Rows are points. The window is the flat piece filled in between its corners: a triangle in 3 columns, a solid with four corners in 4, and so on. A path goes straight from each point to the next, and from the last back to the first. After which points does the path pass through the window?

Window (3 x 3):
[[-26  17   5]
 [-22 -57   3]
 [-12  17 -11]]
Path:
(1): [ -9 -42   4]
(2): [-31 -27 -19]
(3): [-32  -4  -4]
(4): [-6 -2 22]
(5): [ -3 -41  17]
(6): [-41 -48  -2]
(7): [-46 -32   3]
(8): [-12 -15  14]
(9): [ 2 39 12]
(10): [-38  31  -3]
(11): [-54 -61  -3]
(12): [-10 -58   3]
(13): [-13  -7  18]
(14): [-55 -32  -4]
(15): [-27  19 -10]
(16): [ 0 36 11]
Through the window after points: 3

Window, 6 rows:
[[-66 -14 -36  35 -32  -2]
 [  0  -4  -5  -6  72  31]
 [ 46  11  -2  28  31  36]
 [ 16  13  13 -14  -2 -18]
 [ 21 -26  18 -71   1   0]
 [  3 -11  19  41   1   4]]
Path:
(1): [ 47 -30 -22   2  32 -19]
(2): [ 18 -31 -11  48  32 -26]
(3): [18 20 20 10  5 51]
(4): [-32   4  35  32  18  54]
(5): [  8  -7 -21  -6  50  10]
(6): [  0 -25 -46  17  49 -14]
(7): [ -4  -6  39 -11 -11  12]
(8): [  3  27  26 -26 -34  20]
(9): [ 17 -26 -11  -5  53 -31]
(10): [  6 -15 -34  52   3  -5]
(11): [-19  14   7  29  22  30]
(12): [-3 20 52  8 -6 23]
(13): [ 46 -13 -32  19  36  11]
(14): [-13 -41  -6  34 -23 -47]
(15): [-18  45  -6   6 -27  46]
(16): [-6  7 22  0  5  9]
Through the window after points: 2, 4, 8, 12, 16

Window, 9 rows:
[[-51 -22  21  -6 -40  21  35 -21 -24]
 [ 19 -43 -27  -1  19 -28   0   4 -29]
 [-11   9 -30  41  73  25   0 -16 -23]
 [-11  13 -28   9 -32  21 -23 -21   9]
 [ 32  10 -16   8   0 -67  -1 -38  33]
 [  7 -41 -73 -40  42 -56 -16 -11  67]
 [ 41  -1  51  36 -46  -7  35 -22  30]
 [ -9  13   2  42 -26 -21 -11  13  13]
 [ 22  16  12  14  58 -12 -37  10 -21]]
Path:
(1): [  7 -12  -8  26   3 -15  -5 -61  15]
(2): [  4 -22  22  36 -22 -12 -22 -13  13]
(3): [ 24  33   2  20  -1 -14  36   0  12]
(4): [ -4  -4 -28 -16  17 -21  10  -2  -8]
(5): [-10 -38 -26  17   8  -7 -25 -19   3]
(6): [  9 -12   9  77 -18 -41 -24 -48  25]
(7): [ 16   3  -2 -18 -13 -25   7  -3  16]
(8): [ -1  23 -23 -31 -32 -27   5  61  -5]
Through the window after points: 2, 8

Window, 11 rows:
[[  5 -33 -33  -7 -27   5  18  18  29  53  14]
 [  1 -17  12  14  68  31  14 -25  25  27 -22]
 [-20 -18  22 -31  11  77  34 -25 -40 -15  23]
 [ 15 -10  35 -47 -63  20  -3  -2   8 -27 -40]
 [ 59 -16 -19 -19  72   0  12 -14   6  47 -14]
 [-24  18   2  24   4  30  58  50  14  18 -10]
 [-11 -11  38  47 -16  -9  28 -30 -18  17   0]
 [-41   8  15  -4   4  -8  18 -17 -18   9  10]
 [ 22   9 -18  12  20  25  -2  16  24  36  18]
 [-28 -71  -1  79 -13  -7  20  34   8 -23  30]
 [ 34 -77   7 -17  42  29 -18  34  12  48  32]]
Path:
(1): [-22 -20  11  33 -15  -2 -16   0 -29  25 -10]
(2): [  4 -29  18   4  16  41  76   9  58 -23  21]
(3): [  3 -27  19   3  18  26  36  -7  10   7   8]
(4): [-43  26  -2  12  19  35 -31 -19 -37  24 -37]
(5): [ 25 -22 -29  -2  31  20   5 -11 -45  37 -32]
(6): [ 18 -16  17   5  30  10  17  29  65  25  42]
(7): [ -9 -21  28  19  -8   8  41   1   0  -3  40]
(8): [-28 -33 -21   6 -18  44 -22  32   5  17 -55]
(9): [ 11  -3 -21  35  22  45 -13   4 -16  32  -3]
(10): [ -4 -30  21 -18   2   3  41   9  28  -2  34]
(11): [ 11 -14  27   5  21 -11  44  -2   4  -1  21]
(12): [-31   3 -14   2  -8  39   4 -13 -12  26 -13]
Through the window after points: 3, 5, 9

Window (14 x 14):
[[-18   7  29 -30 -38 -22  58 -15 -18  -7 -27 -26  22  -9]
 [-11 -47  -3 -10  11  24   9  13  -2  30  36  53 -41   4]
 [ -7  18 -44 -78 -14  16  10  39 -33  -8 -22  -9  -7 -50]
 [-17   8 -21 -10   9 -18 -14   1  28  56  11   5 -35 -38]
 [ 25 -49 -14  -3   4 -25   8 -24 -15 -75  22  12  35   5]
 [-32 -28 -31   8   7  -7 -33  25 -13  -8 -22  21  39   6]
 [ -9  -8   4  21  -8 -33  -8  24  57   0  73 -16  15  41]
 [ 26 -19  77 -13  10 -51  -4   4 -20  30   3  -5 -37   0]
 [ -4  28 -60   2 -40   4 -17  20  13  -6  -3 -37 -13   6]
 [-15   2  39 -22  -3  20  -9  10   5  16   4  72 -39 -38]
 [  1  43 -14 -25  -6 -35  -9 -10 -43  -4  74   7 -27  -4]
 [ 26   3  35  -4  58  13 -51 -10 -62   6 -10 -39  43  -2]
 [  4  14  50  19  64 -14  64  33 -19 -10  -6 -21  -2  28]
 [ 30  82   9 -72 -26  -6   9   7 -25  47 -62   3  20  -9]]
Path:
(1): [-88  26  -9 -95 -16  13  -3   4   5 -39 -12 -24  12   7]
(2): [ -8  12  -5 -37  13 -14   3  -5   5   9  -3   0 -17 -12]
(3): [ -2 -13 -16  35 -30   1 -12  43 -23  51  16  -8  10 -50]
(4): [ 30   0  20   1  18 -16  19   5 -29  19  13   2   1 -39]
(5): [-24  23  22 -49  -6   0 -19   9  12  -3 -10  -3 -24  46]
(6): [-16  -9  35 -36  35  21  -5  -4   1 -38  -5 -11 -12  26]
(7): [ 13  25   6  17  15 -30  52  44 -25  29   2   0   0 -17]
(8): [ 18 -13 -12   5  10  -4  16   8 -24 -12  29   6  23 -26]
(9): [-24  -4  15 -25   9 -16 -33  -1  -3  -6   7  -3 -33  19]
(10): [ -7  18  18 -31  25 -22 -18 -13  -8  -3   7   6 -10  25]
(11): [ 18 -24  32   0   5 -10   2  17 -21  26  12  -1 -12 -14]
(12): [ -1  -4  19   5  -4  -6   9  17 -20  10   8  11   0 -24]
(13): [ -6  -6  24 -61  21 -33  13 -26   5  16  -9 -10 -15  25]
(14): [  3  -9  -3 -27  41 -27 -21 -10   6 -23   0  -7  -6  52]
(15): [-10   7   3 -10 -19 -11   8  14 -29  13  25  14   4 -33]
(16): [ 76 -14  29  47  21 -26   5  12 -36  29  11  18   2  -5]
Through the window after points: 2, 6, 10
